Rows are points. The window is the flat piece filled in between its corners: a triangle in 3 columns, a solid with four corners in 4, and so on. A path goes straight from each point to the next, and from the last back to the first. List the points from which the path goes on through the window.

Window:
[[ 53 -35  23]
 [-14  82   2]
 [-21 -30  14]]
Path:
(1): [ -2 -91   5]
(2): [ -8 -27 -20]
(3): [-17 -25  55]
(4): [25 62 58]
(5): [ 28  34 -32]
(6): [ 33 -74  -8]
(7): [ 23 -70  51]
(8): [-18 -20  58]
(9): [-14 -33 -40]
(10): [  6 -69   3]
(11): [  9 -57  76]
(12): [-12 -82  84]
Through the window after points: 2, 8

Window, 6 rows:
[[ -7  67 -85 -33  34  10]
 [ 31  17 -62  11  11  -7]
 [ 18   8  40  -5  15   5]
 [-28 -34   9 -22   3  -5]
 [-34 -23  67  49   8   2]
 [ 13  77 -70 -21 -29  10]]
Path:
(1): [-19  22  11  13   3 -22]
(2): [  2  49 -59 -18  24 -23]
(3): [  3  35 -65 -15  20  31]
(4): [-24 -28  23  24   8  50]
(5): [-28  -5  40   2   3 -67]
(6): [ 38  56 -87 -35  13 -29]
(7): [ 46  37 -95 -27  14  37]
(8): [  5  22 -60 -27   8  37]
(9): [  0  42 -50 -32  16 -47]
(10): [-11  56 -38 -14   8 -58]
(11): [ 13  15 -60 -20   7  67]
(12): [ -2 -11  12   0   8  32]
(13): [ -2   7  21 -11  11 -33]
(14): [  7  15 -11   9  -5 -45]
(15): [ 18 -11 -19   8   0  38]
(16): [-10   7   4  20   1  34]
Through the window after points: 2, 4, 10, 12, 16

Window, 9 rows:
[[ 79 -75 -65  57 -50  18 -27  35   0]
 [ 62 -87   2  95 -35 -10  70  44  28]
 [ 18  10 -37 -11  67  20  27  23  10]
 [ -7   5   6  -8 -14 -10 -56  85 -15]
 [ -5   5 -22  44  69 -36   6 -66   1]
 [ 59  53  17  39 -58 -22 -37  86 -21]
 [ 10   2 -52 -14  46 -64  24  -9   5]
 [-23  28 -45 -20  -2  -5   1 -44  -2]
 [ 18  20   2 -52  42 -25 -20 -54  -4]]
Path:
(1): [ 26 -24 -32  46   0  -6  21  26 -44]
(2): [  9   4 -10 -14  16 -15 -10   7 -29]
(3): [ 10  17 -16 -17   9 -26 -36   4  52]
(4): [ 19  40 -27  -3  16 -19 -31  16  17]
(5): [ 20  32 -22  -4  11 -13  -9  14 -55]
(6): [ 23 -28  -8  24  26 -16  21  19 -91]
(7): [ 32  -8 -25  24  18 -16 -15  15  30]
(8): [ 24  10 -18   0 -17 -18 -22  40  30]
(9): [ 17   7 -19  -3 -10 -10  -3  35 -46]
(10): [ 17  -4 -13  29   6 -15  14  19 -62]
(11): [ 25   8 -23  29   3 -17 -15  34  40]
(12): [ 16   3 -20   2   6 -21 -10  19  47]
(13): [ 36 -14 -22  -1  12 -12  17  23 -64]
(14): [ 36 -27  -6  37 -23 -17  13  27 -47]
(15): [ 36  -4 -11  48 -20 -22 -17  29  67]
(16): [ 29  -3 -28  44  -3 -19  -7  27  62]
Through the window after points: 2

Window, 11 rows:
[[-56  17  -6  14 -83   0 -59   7  27 -79 -17]
 [ 13 -43 -61   4  38 -13   5 -15 -88  12 -42]
 [ 43  42  28 -30  20 -84 -30 -13 -24  21  20]
 [ 91 -12  36 -29  -4   0 -46 -28  -6  27  -1]
 [ 39 -13  28  21 -18 -10 -13  44  50  41 -20]
 [-11  27 -21 -28   4  -5  36 -60 -55 -55 -18]
 [ 29  11 -35  50  55 -52  -8   3  49 -32 -14]
 [ 33  46 -67  54  33  12   7  62 -12  19 -21]
 [ 13  20  -7  47 -64  -5   5 -24 -86 -71   3]
 [-33 -16  30  39   9  32 -51 -34 -72  33 -21]
 [-19  21 -71   9  40 -69  -9 -75 -53  61  -9]]
Path:
(1): [  1   0 -13 -11  -4 -16   2 -19 -54  11  26]
(2): [  7   0   9 -10  -7 -39 -23 -35 -17 -15  26]
(3): [ 15  23  24   0  -7 -52 -24 -37 -29 -18 -52]
(4): [ 40  37   5   2   5 -42 -27 -11 -21  11 -32]
(5): [ 13 -18 -12 -12  13 -13 -17   3  -8   6  75]
(6): [ 17  -8 -49  23  35  -5  -3   5  11 -18  49]
(7): [ 28  45 -16  48  26 -48  -9   7  -7  -3 -95]
(8): [ 21  23   2   1 -12 -20 -28 -27 -61  11 -61]
Through the window after points: 4, 6

Window, 14 rows:
[[-57   9 -62 -37  -2  29  21  23  -4  27 -47 -35  25  -4]
 [-36  44 -51 -25   9   2   5  56 -11  68 -41  -4  -6   9]
 [  0 -32  34  -4   9 -37  15 -28   6   3   6  26  22  -8]
 [ 41  14 -23 -46  24  20  -1  20  79 -13  21  12  -4 -10]
 [ 73   9 -16 -70 -20  11  -4  45  28 -11  20 -17  11 -13]
 [ 13 -28  18   5  16  26  12 -26 -31 -10 -15  41  -4   8]
 [  8 -44  25  42  38  -1  48 -28 -19  22 -21 -22  -5   2]
 [ 33  21   0 -18 -20   6 -13  22  42 -53  45 -19 -20  -1]
 [ -3 -21  40  -3  38  18  46  22 -18 -19  26  14  29  15]
 [ 26 -16   9  54  11   0  23 -10   5 -11 -11  18  47   8]
 [-45  28 -20 -31  32   0  23  52 -17   5 -95 -22  10   7]
 [ 55  63 -10 -56   9  14  -4  -8  33 -22  38 -22  15  -9]
 [ 61  23 -58 -43   8 -22  17  12  33 -44  46   6  -7 -11]
 [ -2 -38  -5  11  56  -8 -29  -2 -24  13  -6   3  23  -2]]
Path:
(1): [ 30 -11   3 -18  10  -7  16   1  18  -9   7  -2   8  43]
(2): [ 17   1   3   0  21   5  14   8   8  -8  10   3  -2 -41]
(3): [ 12   4 -16  -8  11   6   6   9   5   4 -16  -2   7 -41]
(4): [ 15  -4 -22 -22  10   4   8   1  14   8 -13  -7   1  22]
(5): [ 14 -21   8   2  29   0  28  -6   1  -2   1 -10  10  32]
(6): [  4  -4  20  10  22  15  32  11 -13   2  -2  -1   3 -45]
(7): [  2  -2  -6  -2  20  12  28  10  -2   0  -1  -6   9 -35]
(8): [ 17 -15  -6 -22  16  -4  18  -2   3   3 -10 -17  11  66]
(9): [ 13 -26  10 -10  18 -16  10 -26  11   0  -5   6  18  60]
(10): [  9 -15  14   5  13  -1  18  -5  -7  -2  -3  18  11 -27]
(11): [  4  11   2  -1   9   5   4  12   7 -20  15   8   0 -78]
(12): [ 18  -8  -4 -27   3  -8   8   0  27  -5   3  -7  13  54]
Through the window after points: 5, 7, 9, 11

Window:
[[ -2  23   7  -4  11 -34  18  -7   8   8   3  19  16 -17]
 [ -2  -9  21  10  19 -13  -6  -8   7 -24   3   3  17  -4]
 [-14  -8  41  -1 -40   0  20 -35 -11   2  -9  37  -6   6]
 [ 22  -8   6 -20  35  16  15  -5   0  -5  -4 -13  -1  -5]
 [ 17  -1 -19  10  17 -16  -7  -4 -23  -2   7   0   2   4]
 [  8   8   7 -10  21   2 -41 -13   0  17  12  10   3  -1]
 [ 14  -1  -9   1   7 -19 -42 -26   4  15 -23 -30   8   1]
 [-12  31 -12  -2  14  -3  -5   5   4  -8  11 -24  -1   7]
 [ -9 -95  58 -63 -32  -1  11   8 -13  -5 -13  13 -26  15]
 [ 18  28  -6 -22  13 -14  -4 -16  -5 -31  -7  19  12  -2]
 [  7  16   9 -16  -8  17  -7  14 -37   3 -20   6  42  11]
 [ 11  30  46   1   7 -16   2   0 -19   3   5  -5  -9  10]
 [ 19   3   6   8 -17  -3  -9  15  12  -1 -15   6  -4  -1]
 [-15  14 -10  15  33 -16  -2  10   2 -12 -34   8 -15 -10]]
Path:
(1): [  1   3  15 -10  -5   2 -15  -1 -19  -4  -6  -6   1 -21]
(2): [ -5  13   5 -13   2  -5 -12  -7 -12 -14   3 -14  -1 -22]
(3): [ 7  4  2 -5 14 -9 -4 -2  5  0 -9  5  8 25]
(4): [  4  -8  19 -17  15  -4   0  -5   9   9  -2  19   4  48]
(5): [  4   1  12  -3  -8  -1 -14 -18 -19  -7  -3  -3  -3 -48]
(6): [ -3 -11  15 -12 -11  -5 -18  -1 -26  -7   7  -1  -6 -43]
(7): [  5 -10  20 -14   7  -4  -3 -12   6   3 -11  13   6  29]
(8): [ 11  16  13  -9  19 -10  11  -1  10   3 -11  17   9  42]
(9): [  9  13  19 -10   2  -9  -9 -10 -23 -18   2  -5  -6 -28]
(10): [ -2   8  10 -11  -2 -10 -13  -7 -22  -9  -2  -3   2 -25]
(11): [  8  -7   8   1   5 -17 -11  -6  14  10 -12  15   9  41]
(12): [ 13   2  15 -10  19  -1   5  -3   0  -1  -7  -2   2  12]
(13): [ 10   3  15 -10   9   2  -1  -5 -15  -8   3 -10  -5 -26]
(14): [  8  12   9 -22 -11   1 -20  -3 -16  -5   3  -6   0 -34]
(15): [ 12   3  10  -4  14 -12  -2 -10  -2   2  -3  14  14  27]
(16): [ 10  -8   9 -11   7  -5  -6  -4  -5   0 -11   4   7  24]
Through the window after points: 2, 4, 6, 8, 12

Window:
[[-48  40 -40  33 -28 -11  -3 -27  64 -35  24   3  -8  39]
 [ 32  35 -30  16  -1 -14  12  -7 -18  -3 -33  38  -9   3]
 [ 12   5 -49  -8   5 -19  50 -25 -45  56  46  39  25  28]
 [-48  18  19  41  27  58  50 -14 -10 -47   4   1  49  10]
 [-11   6  20 -11 -39 -54 -41   1  10  61 -36  34  39  -8]
 [-14  21 -38  62  -1 -39  63  18 -43 -10  54  21  12  23]
 [-28   2  50 -39 -37  13 -20 -20 -73  20  50  39  -6  17]
 [-39  35 -23 -23 -30 -20  37   4  47 -18  16 -42  23  12]
 [ -9 -31 -32 -29  -6  32 -13  40 -18 -66  30  19  34   5]
 [ 31  20  22 -22  11 -22 -41  -9 -59  -5  40   6  58   6]
 [-62 -57 -53 -21   3 -53  15 -34  32 -36 -13  16 -12   6]
 [ 12   5 -33  73 -52  24  -6   3 -59 -17 -12  -2  10   3]
 [-43   9  27  53 -76  -2  44 -59  44 -25  12  27   1   1]
 [-20 -41  49 -38  -1  17   6  47  49  40  57 -61  25 -21]]
Path:
(1): [ -4 -10   6   4 -22  -9  28   6  -9 -17  15   1  15  51]
(2): [-10  -7  27  12 -40  -9  22 -16  -8 -18   5  18   9  65]
(3): [-39  16   9   9 -39   2  10 -30  -5   0  37  22   7 -26]
(4): [-48  14 -11  22 -26   4  27 -32  17 -16  19  17  15 -40]
(5): [-20 -18  21  26 -31  -6  31 -23  13 -32  -3  14  10  69]
(6): [ -1  -7  23   6 -25 -32  38 -10 -19 -11   0   9  17  84]
(7): [-33  15 -27  18 -13  -7  14 -20   3  15  37  18  10 -37]
(8): [-28  16  -8 -10  -7   6  12  -1   6   7  46 -13  16 -59]
(9): [ -6 -32  27   6 -17 -14  26  35  17   8  16 -19  21  79]
(10): [ 17  -1  -2  19 -12 -22  29 -20 -33 -25 -12  18  15  95]
(11): [-14  36 -45  29 -17 -14  -2 -12 -37 -15  28  35  19 -22]
(12): [-25   9 -19  15 -10 -10  13   0 -15  -9  34  16  14 -15]
(13): [ -5 -10  -3  11 -18  -9  24  11 -13  -5  13   5  20  59]
(14): [  3 -11  22  -1 -17  -7  13   5 -14  -6  14   7   2  72]
(15): [-35  11 -14   3 -19  -9  13  -7 -26   2  39  15  14 -23]
(16): [-41   9 -34   3  -6  -2   7  -7  -8   4  52  14  29 -36]
Through the window after points: 2, 4, 8, 12, 14

Window (14 x 14):
[[-15  11  40  40  34 -18  33 -13 -31 -45 -95  10 -36  20]
 [-30  43 -15 -17  45  58 -22  -6 -41  -4  -6  28 -39  -4]
 [-40 -34  31 -48  32  -5 -19 -88 -17 -37 -73 -18 -16  -8]
 [-51 -12 -13  21  36  12 -27  16  28  -5 -32  60 -34   4]
 [ 35 -35 -18  53   1 -29 -10  13 -53  -9 -36  -6 -34 -18]
 [  0  40 -50   5 -47  -3 -34  -1 -41  35  72  30   0  -3]
 [ 11 -27  57  29   4  39 -75 -22  16 -12  64  60  22  17]
 [ 85  19  13 -42  16 -33 -70 -40   3   9  26  13  -8 -11]
 [-28  10  31 -38  71  50 -16 -54  12  43  20  13   2  -6]
 [-43  33  -4 -39  69   7 -32  41 -32   6  10  -6   7   5]
 [ -4 -50  34   2  33   0  -2  -1  23 -71  67 -15  -9   4]
 [ 30  36  -6  -3   5  48   9  45   1  -3 -45 -15 -10   5]
 [ 10  19   7  15   7 -66 -65 -24 -42  -9  15 -75 -50  -5]
 [ 23  47 -31  14  59  18 -27 -18  -7  -5 -43  -1  17  -7]]
Path:
(1): [ 15   6 -13 -21  33  11 -15 -36 -30   8 -28  12 -38  71]
(2): [-13  21   6   2  17  -3 -37 -13 -21  -3 -27   5 -12 -41]
(3): [ -6  18  16  -7  23   0 -32 -15  -8   3  10   3 -16 -32]
(4): [ 11  14 -11 -12  29   5 -35 -31 -29  10  11 -13 -20  40]
(5): [-11  -4   3  -4  41  21 -30 -13  -6  12  13   8 -15  51]
(6): [-14  26  38 -20  32  26 -39 -19 -10  -7  19  27  18 -74]
(7): [-36  36  23 -24  15   3  -7 -18 -11 -11 -14  29 -21 -88]
(8): [-11  -6  -8   1  44  26 -30 -16 -17  -6 -19   7 -22  39]
Through the window after points: 3, 5, 7

Window:
[[-20   7   7 -10  95 -41  28  42 -19  23 -29  35  12 -18]
 [ 46  37  16 -18  95 -56  31  17  -4 -26   4   0  12 -26]
 [ 14 -48 -43   4  -7  -9  -2   4 -30   5  -8  24 -43  -2]
 [-18 -18 -17 -27   9  23 -22   6  -5 -38 -15  49 -73  10]
 [ -2  48 -13 -15  14 -16  54   6  -3 -15   1  30  42  13]
 [ 14 -14  10 -16  47 -70  12  54  22 -28 -35  63  31 -18]
 [ -2 -19 -11 -27 -24  35 -60  20  -9   2 -27   2 -28  -5]
 [ -1  24  39  34 -48  24  -2 -45  -3   4   3  23 -40   9]
 [ 17   6  15 -14  48  -5  83 -16  27  -7 -55  18  39 -19]
 [-23 -22  20 -10 -43  25   2  -6  19   6  44 -17 -62  17]
 [-21 -10  17 -36  56 -65  19  -3 -30 -43 -23  26  40 -26]
 [ 27   9  41 -37 -28  31  23 -52   1  31  26  39  -9  28]
 [-13  18 -10 -23  -2 -35  -2 -55  40  11 -20  28   2  24]
 [ -9  -2   3   7   8  22  -9 -51  35  -8  32  43  30  -2]]
Path:
(1): [ 12  -4  20 -14  25 -18  24 -12   3 -11 -18  18  20  24]
(2): [ 20  -8   2 -11  29 -20   7   4  -3 -11 -16  21  -1  17]
(3): [-13   5 -20 -16   4 -26  10  -8   8   4   2  33 -20 -50]
(4): [ -7   8 -11 -36 -16  -3  28 -11   6  -9 -13  35 -19 -36]
(5): [ 17 -30  27  18  34  -2 -23  -5  11 -19  -7  -4  11  59]
(6): [ -1  -3   7   2   2 -12  13  -8  -8 -10  -2  14  -5  25]
(7): [ -6   9   0 -20  -2   0  13  -9   4  -1   1  33 -16 -31]
(8): [ 10   3  -1 -25  -2  -8  22 -17   7   4   1  49 -15 -41]
(9): [  2 -17   4  -2  22   1  -2  -1  -5  -7  -5  16  -4  41]
(10): [  1 -20   8  -1  28   2 -11  11  -3  -9 -18  23  -3  22]
(11): [ -3  15 -29 -42  -2 -36  15  19  -5   5 -14  39 -20 -60]
(12): [ -9  17   6 -16  -5 -12  20 -10  11   8   1  33 -11 -32]
(13): [  3  -1  16  -4  15  -5   2 -25   6   2 -11  21  -5  40]
(14): [ 22   3  38  -2  49   9  11  -7   7  -9 -11  16  32  52]
(15): [-26  32  -2 -29   0 -25  31 -14  12  -1  -7  42  -8 -59]
(16): [ -8  11  -3 -17  15 -14  20  -9   5  20  -1  32   6 -53]
Through the window after points: 2, 6, 8, 10, 12

Window (14 x 14):
[[ 32  39  10  43  10  49  40 -40 -59 -17 -12 -12  21 -21]
 [ 17  13   8  41  13 -40  29   7 -24  -9  -3 -68  34 -14]
 [ 25   3  16 -33 -52  77  13  10 -17  29 -56 -24 -27   4]
 [  0 -63 -11  42  -1  28  -8  29 -10  20 -30  48  17  16]
 [ 76 -43 -46  37  -5  61 -18  17 -33 -22   1 -35  59 -22]
 [ 41  13  -6  41  14   6  -8 -29  26  37 -38  56  95  40]
 [-10 -39 -21  27  -3  43  33  -5  34   1 -14  39  85  10]
 [ 45  40  61  12  13  63  13   3   7  39  37  -8   5  25]
 [ -8 -14  11  25 -40 -13 -15   9  23 -27  -6  19 -23  11]
 [  8 -22 -30 -27  11 -51  12  21 -12 -11 -47  35 -28 -25]
 [-12  68 -10   7  -8   9 -20  53  12  23   0 -13  -4  -2]
 [-15   6 -20 -28  58 -65 -53 -21  -2 -13 -78   4  -8  -2]
 [ 34  -8 -10  48  -3  13  29 -22  -1  30  19 -63 -16 -34]
 [  0  16  -6 -40  -2 -17 -20  -5 -37  50   7  -8 -10   7]]
Path:
(1): [ 18   2 -20  19   9  22  25   4  -6   6  -5  -6  20  38]
(2): [ 22  14 -51 -14  13  16  15   2 -11  12  19 -12 -11  63]
(3): [  1  10  20  -3  -8  -3 -16   2 -16  36 -12  -3  13 -28]
(4): [ 12  -6  24   2 -12  27 -27  17   3  33 -14  15  30 -32]
(5): [ 11   6 -23  13  -2  31   4   6   7   0 -16  16  10  19]
(6): [ 29  10 -28  30   4   5  28  -9   5  17  10 -43  -7  23]
(7): [ 21  -9  11  33  -4  17  10 -11 -11  22  -1 -27   7 -45]
(8): [  7   4  26  23  -7  22 -28  -2   7  16 -15   1  33 -25]
Through the window after points: 2, 6
